Each point is reached from the start by the listed moves, each made once or not at all, plus a little noise. Is the number of moves made odd or even? Then give how often each move was made.

Moves:
(1): [ 68, -21, -36,  28]
(2): [ 58, -38,   5, 106]
(3): [-54,  -5, -32, -63]
Start: [11, 34, 13, 40]
Points:
[ 23,  10, -54,   5] => even (1, 0, 1)
[ 77,  11, -20,  68] => odd (1, 0, 0)
[11, 40, 13, 42] => even (0, 0, 0)

Moves:
(1): [-41,   5,  58,  -6, -57, -40, -56,  14,   6, -14, -22,  38]
(2): [ 46, -10,  18,  77, -13, -16, -72, -24,   1, -35,  31, -43]
(3): [ -3,  15, -21,  65,  57,  23,  30,  -9,   6,  22, -17, -29]
(4): [ 22,  10, -19,  44, -14,  31,  61,  12,  -2,  55,   7,   5]
(5): [-32, -12, -30,  13,  -1,   7,  26,  12,   6,  36,  17, -16]
(6): [-14, -65,  10, -19,  25,  41,  10,  19,  -4,  17, -16,  57]
(7): [  5,   5,  26, -24, -46, -15,   2,  -9,  -2,  27,  -9,   1]
(8): [ 14,  21,  30, -28,  37,  34,  25,  17,   1,  10,   8,  30]
(9): [ 11,   6,  21, -11,  25, -12,  34,  24,  33,  -4,  24,  17]
Start: [-18, -38, -11,  21,   2,  10,  14,  11, -12,  -5,   0, -16]
Points:
[-24, -11,  66, 132,  51,   5,   2,  46,  42,   9,  39, -20] => even (1, 1, 1, 0, 1, 0, 0, 1, 1)
[ 47, -18,  35,  91,  -8,  40,  92,  42,  26,  85,  76, -24] => even (0, 1, 0, 1, 1, 0, 1, 1, 1)
[ 23,  -2,  26,  12, -21,  61, 104,  31, -15,  87,   5,  18] => odd (0, 0, 0, 1, 0, 0, 1, 1, 0)
[-33, -84, -49, 115,  93, 100, 173,  70,  27, 120,  16,  18] => odd (0, 0, 1, 1, 1, 1, 0, 0, 1)
[ 19, -94,  -2, 109,  35, 106,  64,  47,  -8,  79,  48,  16] => odd (0, 1, 0, 1, 1, 1, 0, 1, 0)
[ 38, -11,  16, 135,  83,  51,  -2,  -4,  -3,  -8,  20, -60] => odd (0, 1, 1, 0, 0, 0, 0, 1, 0)

Moves:
(1): [ 14, -42,   6,  17, -14,  -8,  10,  12,  15,  -3, -20, -26,   8,   9,  22,
  47,   7,  19]
(2): [ -6,  -1,  26, -67, -19,  18, -34,  -2, -30, -48,  30, -18, -34,  -8, -24,
  30,  24,  44]
(3): [-11, -18,   6,  -2, -35, -36,  -1, -11,  16, -35,  49,  12, -25, -39,  14,
  -8, -40, -17]
(4): [  0,  25,  21, -13,  17,  -9, -13,  13, -28,   6,  -9,   6, -11,  27, -24,
  22,  -9,  18]
(5): [ 18,  -1,   0,   4,  -9, -29,  -6,  -2,  13,  -6,  10,  13,  -3,  -9,  -4,
  20,  15,  -4]
(6): [  2,  33,  37, -12,  59,  33,  35, -25, -15, -20,   8,  17,   1,   0,  25,
 -11,   6,  -8]
(7): [  8,  -1, -57, -45, -16,  30,  -4,  27, -20, -12, -27, -17, -45,  49,   9,
  14,  -8, -37]
(8): [-31, -18, -57,  11,  20, -17,  13,   6, -12, -22,   6, -29,  29,   2, -10,
 -18,   6,  -4]
(9): [ 48,  -7, -17, -70,  27, -25,  65,  15, -27,  -5, -31, -24, -29,  34, -21,
 -11,   8,  55]
(10): [ 17,  19,  18,  -6,  13, -12,   0,  12, -30,   6,   5, -58,  -3, -10,  13,
 -18,   7,  -7]
(11): [  0, -19, -16, -43, -31,   6,  -8,   2,  30,  -3, -25,   3, -13, -34,  11,
  15, -14,  -7]
(12): [ 39, -24,  47,  33,  -7,  10,   8,  -5, -40, -12,   8, -52,  13, -20,  34,
   7, -43, -52]
(13): [-11,  -4,  14,  31,  31,   3, -42,  34,  -7,  23,   5,  23,   5,   9, -27,
 -44,   8,   6]
(14): [-50, -25, -11, -16, -32,   6,  24,  -9,  30,  -5,  16,   6, -21, -42,   4,
  18,  21,   7]
(15): [-27,  40, -17,  13, -11,  33, -69, -18, -13, -61,  -7,  22, -16,  -9, -37,
   0, -20, -10]
(16): [ 31,   9,  36, -12, -50, -38,   1,  12, -10, -33, -20,  27,  -4,   9,  13,
  -7,   7, -29]
(17): [  9,  24,   2, -14,  14,  -1,   9,  47,  -9, -12,   4,   7,   8, -15,   0,
 -11,  13,  23]
(18): [-16, -10, -17,   7,  20,   2,   8, -41, -22,  45,   9,  18, -12,   6,  11,
 -35, -20,   1]
Start: [  0, -42,  -5,  -9,  -7,  11, -11,  30,   5,  21,  30,  29, -48,  -1,   8,
  12,   6,  -4]
Points:
[  62,  -38,   95, -170,  -93,   25,  -27,   43,  -91, -136,   43,    7,
 -167,  -17,   64,   75,  -70,  -91] => even (0, 1, 1, 1, 0, 1, 1, 0, 0, 0, 1, 1, 0, 0, 0, 1, 0, 0)
[  34,  -64, -108, -167,   39,  -37,   92,   14,  -63,  -32,   36,  -35,
 -147,   -4,   56,  -39,  -35,  -32] => odd (0, 0, 1, 0, 1, 1, 1, 1, 1, 1, 1, 0, 0, 0, 0, 0, 0, 1)
[ -16, -174,  -10,  -70, -101,   -3,   -3,   32,   12,  -80,   55,  -74,
  -70, -103,   40,  132,   21,   -1] => odd (1, 1, 0, 0, 1, 0, 0, 1, 0, 0, 1, 1, 0, 1, 0, 0, 0, 0)
[-40, -61, -48,  -2, -23, -23, -99, 116,  -6, -85,  48, -17, -54, -89,  -6,
 -23, -28,   0] => even (1, 0, 1, 0, 0, 0, 0, 1, 0, 1, 1, 0, 1, 0, 1, 0, 1, 0)
[  17,   -9,   54,    2,   -6,  -24, -124,   62,  -86,  -30,   80,   23,
 -105,  -97,   -3,  -39,  -97,  -54] => even (0, 0, 1, 1, 1, 0, 0, 0, 0, 1, 1, 1, 1, 0, 1, 0, 1, 1)
[  25,  -29,  -53, -162,    6,  -38,  106,   69,  -63,  -76,  -15,   28,
 -128,   68,   -3,   40,   53,   -6] => even (0, 0, 0, 1, 1, 1, 1, 1, 1, 0, 0, 0, 0, 1, 0, 1, 0, 0)
[ -35,  -67,   36,  -28, -109,  -72, -106,   36,   -1,  -46,   43,   76,
 -141,  -86,    3,   25,  -31,  -28] => odd (1, 0, 1, 1, 1, 0, 0, 0, 0, 1, 1, 0, 1, 1, 1, 1, 0, 1)
[  73,   39,  101,    4,  -11,   20,  -32,   40,  -68, -121,   31,   62,
  -49,  -46,   39,   11,  -15,  -84] => even (0, 0, 0, 0, 1, 1, 0, 0, 0, 0, 0, 1, 0, 0, 1, 1, 1, 0)
[  56,  -39,   63, -126,   91,   31,   31,  110,  -66,  -42,   27,    8,
  -89,   28,  -19,   12,   70,  133] => even (1, 1, 0, 0, 0, 1, 0, 0, 1, 0, 0, 0, 1, 0, 0, 0, 1, 0)

Moves:
(1): [ -6,  41, -41,   6,  -5, -33,   0,   7,  26,  34, -17, -12, -38,  -1,  -5,
 -24, -10, -18, -16,   6,  95,  23, -36,  29]
(2): [-14,  75,   4,  28,  17,  73,  -6, -36, -23,  37,  29,   8, -10, -23,  13,
  21, -35,  25,  -3, -48,  21, -19, -26, -10]
(3): [  7,  -2,   6, -23,   5,  28,  22,  -3, -17, -24, -15,  10,  10, -10,  10,
 -13,   5,   7, -17, -10,   8,  19,  -5,   1]
(4): [ -4,  17,  30, -26,   9,  -1,  10,   5, -14, -23,   5,  18,  -5, -17,   0,
 -14,  -5,  -9,  -8,   9,  32, -26, -18, -11]
(5): [-17, -13,  10,   8, -10,   4,  -5,   6, -24, -14, -15,  19,   2,   1, -14,
   6,  -9,  19,  20,  11, -35,  16,  -2,  54]
(6): [ 31,  -1, -20,   3,   9, -16, -33, -19,  30,  -3,  -3, -13, -13,  20,  23,
  -3, -34,   0,   6,   5, -22,  13,  23,   9]
(7): [-21,  10,  16,   7,   3, -11,  -4, -11, -32,  26, -22, -13,  -5, -24, -16,
 -16,   4,   1,   4,  -9,  -6,   3,   6,   2]
(8): [ -2, -57,  -5,  21,   4,   2, -29,  52,  21, -11,  -2, -28, -12,  53, -11,
  29, -39,  35, -18, -10,   2, -30,   0,  -6]
(9): [-21,  -7, -28,  25,  21,  -6, -11,  -7,   1,  -7,  33,  41,  18,  23, -40,
 -32,  -2,   3, -23, -62, -13,  32,  27,  47]
(10): [  3,   8, -19,   9,   9,  22, -18,  12,  -5,  -3,  15,  19,  16, -11, -13,
   0,  14,  -5,   8,  39,  28,   0,  20, -24]
(11): [  4,  14,  39,  13,   8,   1,  -8,  22,  27, -13,  -7,  21, -16, -29,  -2,
  12,  27,   7, -21,   4, -15,   9,   8,  29]
(12): [  9,   9, -15, -58, -23,  28,  32, -54,  31,  18, -21, -10, -41,  25, -12,
  14,  21,  18,  11, -31,  13, -22,  48,  37]
(13): [-17, -13,  -2,  37,  25,  -2,  20,  21,  -7, -18,   0,   0,  25, -33,  14,
 -23, -43, -20, -15,  37,   7,   4,  -5,  -2]
(14): [ 25, -20,  52,  13,  -4,   7,  -6, -13,   2,   9,  45,  15,  28,  -5,  -9,
  21,  17,  26,  11, -26,  52,  -4,   6, -16]
(15): [-53,  13, -20,  -2, -34,  -3,  33,  -2,  11, -35,  -7, -35,  -4, -25,  27,
 -10,   6,   5,   1,  -8,   0,  -1, -23,   4]
(16): [-29, -13, -11, -22,  40, -26,  -8,  30, -16,   6,  -1,  -8, -10,  17, -25,
  11,  12,  24,  38,  28, -16,   7,  -5, -45]
(17): [-20, -23,  23,  28,  -6,  29, -18,   9,  24, -10, -21,   5,  82,  10, -20,
 -16, -24,  19,  12,   9,   8, -25, -11, -15]
(18): [ 40,   4, -30, -18,   7,  33,  22,  20,  11,   1,  18,  20,   0, -14,  -7,
  -3,  25,  34, -12,  28,  26, -27,  -6,  17]
(19): [ -2, -37,  22,   8,  -4,   5,  -3,  12,  10, -21,  25,  -7,  25,  25, -20,
 -39,  33,  -8,  22,  28, -12,  10,  -6, -31]
(20): [-20, -20, -16,  -7,  -3,   0,  -8,  -6,  -5, -14, -22,  -2,   3,   9, -12,
   5,   5,  14, -12,  10,   3, -25, -30,  36]
(21): [-25, -28,  -3, -27, -23,   8, -15,   6,  38,  24,  47,  15, -16,   1, -36,
  37, -13,   0, -29, -26,  20,  15, -18,  53]
(22): [ 32,  24,   9,  -2,   8,   5,   8,   1,  -3,  -5, -44, -54,  67,  -2, -39,
 -17, -26,  -2,  27,   7,  18,  -3,   3,  37]
(23): [  5,  31, -12, -38,  26, -15,   6,  -3,  -2,  18,  13,   3,  -9,  43, -11,
  12,  -9,  18, -18,  32,  25,   4,  23,   6]
(24): [  4, -33, -22,  43, -41, -42,   9, -10,  42,   6,  12,   4, -32, -15, -26,
 -27,  -9, -36, -23,  17,  -3,  35,  -8, -21]
Start: [ 17,   1,  -1, -29,  30, -17,  12, -40,  -8, -45,   5,  19,  21,  30,  13,
 -14, -26,  33,  15,   3,   3, -26, -23,  39]
Points:
[ -70,  -32,    9,  -42,  -26,  -54,   39,  -30,   76,  -96,   17,   42,
  -52,   -1, -101,  -60,   76,   68,   47,   88,  144,   -1,  -70,   82] => even (1, 0, 0, 1, 1, 0, 0, 0, 0, 1, 1, 1, 0, 1, 1, 1, 0, 0, 1, 1, 0, 0, 0, 1)
[ -15,  -25,  -57,    1,   -1,   76,   33,  -51,  144,  -19,   30,  -86,
   80,   70, -110,  -56, -169,  124,  -21,   33,   99,  -69,  -23,  120] => even (0, 1, 0, 0, 0, 1, 1, 1, 0, 0, 0, 1, 1, 0, 1, 0, 1, 1, 1, 0, 1, 1, 1, 1)
[ -62,   13,  -32,    2,   82,  122,  -17,   -1,  116,  -21,   86,   84,
   55,  100, -122,  -35, -102,  114,  -93,  -27,  189,   -7,   -4,  156] => odd (1, 1, 1, 0, 0, 0, 0, 1, 1, 1, 1, 1, 1, 0, 0, 0, 1, 0, 1, 0, 1, 0, 1, 0)
[  31,  -55,   -8,    3,  -16,   77,  -22, -116,  131,  -23,  150,  130,
  -31,   46, -131,   -5,   -1,  135,  -38,  -87,   37,    6,   -7,  245] => even (0, 1, 0, 0, 1, 1, 0, 0, 1, 0, 1, 1, 0, 1, 0, 0, 0, 1, 1, 1, 1, 0, 0, 1)
[  23,  -29,   50,   17,  120,   18,  -33,    6,    8,  -59,  123,  109,
   -7,   72, -123,  -54,  -42,  180,  -29,    0,   45,   17,   -7,   65] => odd (0, 1, 1, 1, 1, 1, 1, 1, 1, 0, 1, 0, 0, 1, 0, 1, 0, 1, 1, 0, 0, 0, 1, 1)
[ -92,  -12, -137, -131,   71,  -26,   67,   36,   58,  -71,   -8,  -14,
    0,  109, -159,  -24, -112,  154,  -40,   33,  179,  -60,  -67,  295] => even (1, 0, 0, 1, 1, 0, 0, 1, 1, 0, 0, 1, 1, 0, 1, 1, 0, 1, 0, 1, 1, 1, 1, 0)
[ 43,   4,  10, -26,  18,  14, -24, -15, 164, -67, -18, -78, 106, 131, -81,
 -35, -49, 126,  39,  59, 192, -51,  33, 102] => even (1, 0, 0, 0, 0, 1, 0, 1, 0, 1, 1, 1, 0, 1, 1, 0, 1, 0, 1, 0, 0, 1, 1, 0)

Moves:
(1): [-21,  27,  -1,  -5, -17,  19, -12, -19, -22, -41,  -2,  22,  -5,  -4,  -8,
 -33, -14, -51,   9, -36, -12,  22,  -6,  -5, -31]
(2): [ 51, -27,  18, -28,  27,   5, -12,  37, -44,  -1, -24, -14,  51,  20, -17,
  11, -11,  26, -18,  -2,   1,  21, -29,   8, -24]
(3): [ 26,   2, -19, -19, -13, -18, -15, -31, -21,  22, -31,   3,  24,  41,  21,
  28,  16,  11,   2,  20, -15,   0, -26,   6,  -3]
(4): [-14, -18, -46,  14,   5,  -8,  -8,  -2,  36, -31,  36, -21,  47,   8, -20,
  -2,   0, -20,  14,  16,  25,  14,  12,  12,  -3]
(5): [ 34,  17,  26,  17, -13,  15,   0, -16,  -2, -30,   1,   8,  46,  12, -14,
  32,   0, -15,  16,   1,   2, -13,  13,  15,   2]
(6): [-29,  15,   9,  -3,   9,  -9, -24, -12,  -6, -24,   0,  20,  36,   0,   8,
 -13,   6,  22, -26,   9,  22, -47,  -6,   3,   8]
(7): [-38,  28, -28, -71, -28, -14,   3,  40,  34, -33, -23,  10,  33,   0,  -3,
   8,  29, -35, -23, -45,  41,   3,  17, -27,  -7]
(8): [-18,   3,  12,  -6,  -7,  27,  10, -37,  24, -13,   3, -22,  -3,   8,  27,
 -19,  14, -12,   6, -25,   4,  35,  10, -14,  46]
(9): [ 26, -17,  26,   0, -31,  34, -15,   1,  14, -32,  16,  -9, -32, -17, -15,
   9,  34, -25,  -2,  13, -17, -10, -16,  -5,   6]
(10): [ 15, -30,   0, -14, -40,  20,  -2, -43,  20, -14,  29, -13,  25, -19,  74,
 -56, -31, -11, -15,  -3,  11, -11, -11,  53,  -5]
(11): [ 22,  10, -14,  18, -30,   7,   0, -17,   1,  -1,  -5, -22,  26,  31, -29,
   0,  26,  31,   3,  -5,  35, -49,  18,  -4, -26]
(12): [-18,   2, -14,  58,  15,  11, -32,   2,  23,  10,  54,  21, -10, -20,  44,
  22,  30, -17,  31, -58, -41, -14,   9, -15,  17]
(13): [ 30,  38, -21, -23, -25,   2,  11, -11,  15, -24,  22,  29,  45,  26,  29,
 -15, -13,  93, -26,  19,  31,  95,  30,   1,   7]
(14): [  2,  23, -56,  -9, -36,  35,  68, -16,  -2,  25,  -1,  -4,  -8,   9,  22,
 -17,  -8,   9,   2,   3, -23,  22,   0, -73, -33]
(15): [ -2, -12, -26, -19,  51, -21,   7,  34, -11, -19,   9,  -4,  33,  22,  20,
 -36, -15,   8,   3, -12, -18,  -6,  21,  81, -18]
(16): [-26,  12,   1, -19,  -9,  11,   2, -26,  11,  32,  51,  26,  10,  58,  30,
 -27, -55,  41, -26,  10, -46,  35,   2,  -3, -16]
(17): [ 20, -20,  10, -28,   8, -49,  -3,  29, -16,  -8,  -6,  11,  14, -33,   9,
 -63,   8,   8, -10,  -4,   4, -44, -18,  13,  44]
(18): [ 28,   2,  -3,  36, -24, -29,  38,   1, -30, -35,   0, -30, -18,  16,   4,
  23,  12,  27,  -7, -35,  13,  -2, -11,   1, -17]
(19): [ 13, -15,  -6,  34,  -9,  -2,  44, -41,   9,  52, -34,  27,   9,  39, -61,
   9,  22,  35, -23,   8,  -7,  13, -14, -31, -67]
(20): [-17,  20,  20,   5, -27,  -2,  -3, -50,  -8, -11,  48, -14,   6,  -4,  19,
   5,  32,  -8, -46,  17,  -2,  13,   9,  -3,  -5]
(21): [-19,  35,   1,  14,  14,  -9,  -4,   8,  32,   8, -32, -39, -10,   9, -17,
  13, -14,   1, -59, -13, -42,  -3, -34, -13,  11]
(22): [ -6,  14,  26, -18,  40, -43, -39,  -8,  12,  13,   4,  19,  12,  -2,  12,
 -46, -37,  44,  -5,  46, -15, -18,  11,   7, -60]
(23): [ 73,  26,  22, -15,  36,  -3,   7, -41,   0,  44,   3,   8,  -1,  39,  13,
  14, -12, -25, -25,  47,  78,  -7, -16,  -8,   9]
(24): [-25,  -8,   8,  31, -28,  14,  25,  52,  19, -20, -17, -32,  25,   5, -14,
 -33,  15,   3,   6,  10,  29,  46, -11,  16, -13]
Start: [-21,   2, -15, -34, -26,  -3,  17, -28,   2,   2,  39, -35, -10, -43, -32,
  36, -36, -49,  33,  13,  41, -44,  -7,  17, -17]
Points:
[-131,  131,  -23,    2,  -48,  -77,  -53,  -91,  109,  -94,  179,  -34,
  141,   39,   29,   35,  -34,   -3,  -93,  -36,   -4,  -84,   10,   -3,
  -86] => even (0, 0, 0, 1, 1, 1, 1, 0, 0, 0, 0, 1, 0, 0, 0, 1, 0, 1, 0, 1, 1, 1, 0, 0)
[ 130,  -10,  -44,  -93, -115, -101,   11,  -93,    4,  -81,   92,  -20,
  219,   63,   69,  -63,   67,  143, -111,  -32,   68,  -52,  -15,   96,
 -175] => even (0, 1, 1, 0, 0, 0, 1, 0, 1, 1, 1, 1, 1, 0, 1, 0, 1, 1, 1, 1, 0, 1, 0, 0)
[  50,   14,  -87,  -59, -152,  -44,   65,  -85,   32, -189,  106,  -57,
  316,   80,   81,  -64,   61,    4,  -37, -116,  105,  137,  -13,  129,
  -90] => even (1, 1, 1, 1, 1, 0, 1, 1, 0, 1, 0, 1, 1, 0, 1, 0, 1, 1, 1, 1, 0, 0, 0, 1)
[  94,   62,   54, -162,  -15,  -26,  -47, -149,   20,  -99,  164,   80,
  176,   45,  129, -204, -168,   38,  -86,   99,   82,  -51,   -5,  174,
  -58] => odd (1, 0, 0, 0, 1, 1, 0, 0, 1, 1, 0, 0, 1, 0, 1, 1, 1, 0, 0, 0, 0, 1, 1, 0)
